Each row of a before or after table is a point. One or more steps were done to the points. Then noise was added and the rows were shuffled. The steps act on how far a point lies along the listed directions, d1 being the first. What was done? A step turns or swaps two directions, mirrors them in a line or flattens them onto one, adds a multiple of one to another, or multiplies one. Angles are multiples of 10 degrees, from the lower direction toward the higher: turns from -170 to 170, lines from 10 to 170 but not 90. Use the fewest steps. Two steps may share a direction if one is a turn and the other turns, adds or multiplies; they go together, in the order done. Otherwise the lowest direction goes first.

Directions:
(1): [-39 -26]
(2): [-26  39]
Before (14 x 2):
[[-20  -7]
 [-30 -28]
 [-20  -9]
 [ 17  47]
 [-36   1]
 [  8  36]
 [ -8  46]
 [-26 -15]
 [-12  60]
 [  3 -15]
 [ -6  56]
 [ 18  42]
 [ -4 -13]
 [-23 -37]]
After:
[[-28 -28]
 [  7  32]
 [-31 -25]
 [-19 -10]
 [-29 -10]
 [ -6  -9]
 [  6  26]
 [-18 -10]
 [ 27  31]
 [ -1  -9]
 [-26 -16]
 [ 10  30]
 [ 17  24]
 [ 27  30]]
Steps: multiply d2 by 0.4

Directions:
(1): [ 4 10 -6 59]
(2): [ -1   9 -59  -7]
(3): [60  1 -1 -4]
(4): [  1 -58 -10   9]
Before, 13 rows:
[[ 43  19  17 -37]
 [  6  14 -13  20]
 [  3 -17  26 -12]
 [  5  13  33  -7]
 [ 19   7  10 -10]
 [  3   2 -29  18]
 [ 16 -13  30   0]
 [ -1 -26 -31  16]
 [  3  25  30 -29]
 [ 26  23  27 -18]
 [ 52  18  15 -40]
 [ 54  26  39 -24]
 [  0  21 -26  22]]
After, 13 rows:
[[ -5  39   2  61]
 [  2  19  27   8]
 [-19 -11 -24 -12]
 [ -3  -6  31  14]
 [ -3  32  18  30]
 [ 19  38  21  18]
 [-22   4 -12 -11]
 [ -6  17   5  18]
 [ 13  -7  22  16]
 [-12 -35 -25  -4]
 [-17  45  28  54]
 [ -2  35   2  47]
 [-20  10 -26 -21]]
Steps: turn d1 and d3 by -130 degrees; turn d2 and d4 by 10 degrees

Directions:
(1): [ -1 -21 -28  15  58 -42]
(2): [ -8  28  15 -55  -5 -50]
Before, 8 rows:
[[  2   8   0   3 -12  18]
 [ -4  21  18 -60 -19 -25]
 [ -2  -4   8  26  -1  34]
 [  3   4   1   5  -3  16]
 [-11   8  12   2 -19  12]
 [  0   2  -6  -1  -6  13]
 [ 13  20   4 -13  -7 -17]
 [  4  24  32 -26 -45  13]]
After (8 x 6):
[[ -1   4  -4  -4  -8  12]
 [ -6  17  25  -8 -20  21]
 [  2   7   1   4 -13  19]
 [  8 -38 -28  34  38  13]
 [ -9  -3   5  18 -10  19]
 [ 13 -22  -3  45  -1  41]
 [ 15  -1 -14  20  12  -3]
 [  1   8   6  -1  -7  13]]
Steps: mirror d1 and d2 in the line at 30 degrees

Directions:
(1): [  6   8  -6 -60  -4 -11 -15   9]
(2): [ 40 -32  11  -4 -23  -8  27   2]
(3): [15 27 41 -5 -7 38 -3 -3]
(4): [-25  10  34   1  -7 -31  18  30]
(5): [ -4  -3  22   3 -16 -28 -25 -45]
Before:
[[-14   2 -15 -14   3 -16 -21 -20]
 [  5  11 -36  20  31  57   1   5]
 [  2 -30 -14   2   6  -6   8  13]
 [-19  -4 -24  -7   6 -28   8  24]
 [ 24 -19 -14   7   3 -12  36  27]
 [ 15   8  19  -3 -11  22  -5  -2]
 [  5 -25  -3  27  -7   8  56  31]
 [ -6   1   8 -30  13  -8   3   3]
 [ 60 -13 -14 -22 -10  33   0  -9]
 [ 25 -29 -42  -4   1 -15  -7 -29]]
After (10 x 8):
[[ 42  -2 -19 -40  -3  17 -10 -14]
 [ -2 -11  -4  33   0  13   4  -3]
 [ 14   3  13 -20 -11   9  -8 -12]
 [ -1  -4   0 -27   6   2 -10  13]
 [ -3   6  27  -2  10  11   8  -4]
 [ -9  28  15 -35  -1  -4 -11  11]
 [ 33  -6 -20  23   8  43  -1 -12]
 [-31  -1 -22 -17   8 -20  13  22]
 [-22   5 -46  12  31  15 -31 -25]
 [  1  13 -11 -19  15  -8   2  21]]
Steps: turn d1 and d3 by 100 degrees; turn d2 and d5 by -60 degrees; multiply d5 by 0.4

Directions:
(1): [-31  52  14 -38 -24  18  26 -28  15 -16 -32]
(2): [ 35 -34 -20  -6 -38   1 -29  -9  27 -32 -47]
(3): [-17   0  10  60 -20 -37  35  -4  45  -6   0]
(4): [ -8  44  -3  20 -23 -42 -54 -13 -35 -15   4]
Before, 14 rows:
[[  1   0   3  -4  -4   7  -9  -1  -9   0   4]
 [  4   7  -1  -7  -9   4 -12 -12   1  -8  -7]
 [-17  33   8 -17  -7   1   7 -13   0  -3  -9]
 [ 10  -6  -4 -25   5  26   3   0  -3   6  -7]
 [  2  -4  -2   6  -2 -12  -1   0   5   0  -3]
 [ -1  12   1 -12   2   2 -13  -3 -20   0  11]
 [ 17 -21  -5  -2   1   5 -20   1  -5   0  -6]
 [-27  26   9 -11  18  10  29  -6   1   7   4]
 [ -6 -14  -3  19   9 -11  14   2  14   9  12]
 [ -1   6   0   0  -9   5  -3   1   5  -4 -13]
 [ -8  20   5 -14  -9   3  25 -12  25  -7 -10]
 [ -5 -12 -10  -1  12   7   6  12  -3   7   4]
 [ -9  15   4 -28   5  13  -2  -1 -11   0  -6]
 [  2   8   2  -7   3   0   4  -7  -7   4   1]]
After, 14 rows:
[[-24  39  13 -33 -22  16  31 -25  28 -14 -32]
 [-26  59  11 -29 -23   1  18 -28  13 -15 -18]
 [ 10 -16  -2 -12  -5  13   8  -1  13  -6  -6]
 [  9  10  -5 -23  -9  12 -19  -9 -10  -6 -15]
 [  5   3   1  -8  -6   1   7 -10   5  -3  -9]
 [  4 -14 -17  11  -2  -9 -17   8  -9  -3  -3]
 [ 14 -24  -2   2  20   6 -19  11 -20  13  13]
 [ -1  -3   1   5   9 -11   2   3  -2   7   8]
 [ -1 -10  -8  31   4 -28 -14   2  -1   5  17]
 [ -7  10   6 -18   4  18  11 -10   3   1  -1]
 [ -7  12   2 -33 -14  17   5 -11  12 -15 -30]
 [-11  16   5  -9  -1  11   6   1  -1   1  -7]
 [-17  31   1  -9 -29  -4   9 -26  26 -28 -41]
 [  5  -8   2  -4  -4  11   0   1  -1   1   1]]
Steps: multiply d1 by 2; turn d3 and d4 by 160 degrees; turn d2 and d3 by -140 degrees

Directions:
(1): [ 22 -15  19  23   7 -24 -28   9  51  -9  33 -23]
(2): [-42   6   9  -1 -22  14  38   0  24 -42   2 -33]
(3): [  3   8 -26  -7 -16 -43  22 -13  19  42 -26 -33]
(4): [-38  -2 -39  38  -2  32 -25 -12  25  24   1   9]
(5): [ -8  13  16 -18 -32 -19  -2 -17  36  -4  -7  60]
Before, 11 rows:
[[ 14  15 -24  -3   1  14  -4 -13  -4   3 -21  -1]
 [ 10  -2  -7  -4   5 -26  12  18 -18   1   0 -45]
 [-31   2 -26  -8 -21  -2  -8 -16  20  10 -15  17]
 [ -2   7 -33  32  13  11   5  -7 -16  37 -14 -36]
 [ 52   7  48 -39  -2 -55  19  11  -6 -26   3   1]
 [ 14  11  -4 -12 -21 -16   8 -15  16  14  -9  17]
 [ -1  14   3   2  -7  -3  10   6 -14 -10  -3  19]
 [ 24   5 -28   2  -1 -17  -6  -4  11  33  -9  20]
 [ -5   9  -9  30   2   9  -4  -5  23   2   7 -13]
 [ 19   0  25   4  11  51 -28   2 -32 -32  29  56]
 [ -5   1  -9   9  -3 -10  -8 -11  39  11  -6  20]]
After:
[[  7  -2 -22  48  18   4 -13   1  15  31  11 -45]
 [  0  -1  34  -1  14  39 -25  11 -17 -49  32  58]
 [-14   2 -17   1  -6  -3   6 -15  24  13 -20  22]
 [ 62  18  31 -49  -8 -32  25  -5 -40  -3  -7  10]
 [  4  12  -4  24  -2 -15   7  -3  26   8   2 -28]
 [ 13  13 -24   1   1  16  -5 -13   0   4 -19   1]
 [-35   8 -29 -20 -26  -2   9 -20   2  15 -29  21]
 [ -5 -18  -4  35  20  14 -33  27   5 -21  32 -24]
 [-11  13 -17  -5 -17  23   2 -19  -5   9  -8  46]
 [ 10   4 -37  11  -2   6 -10  -2   0  26  -6  35]
 [ -3  14  -1  -7  -9  -3  15   5 -19  -6 -10  19]]
Steps: add -1 times d5 to d1; mirror d3 and d4 in the line at 50 degrees
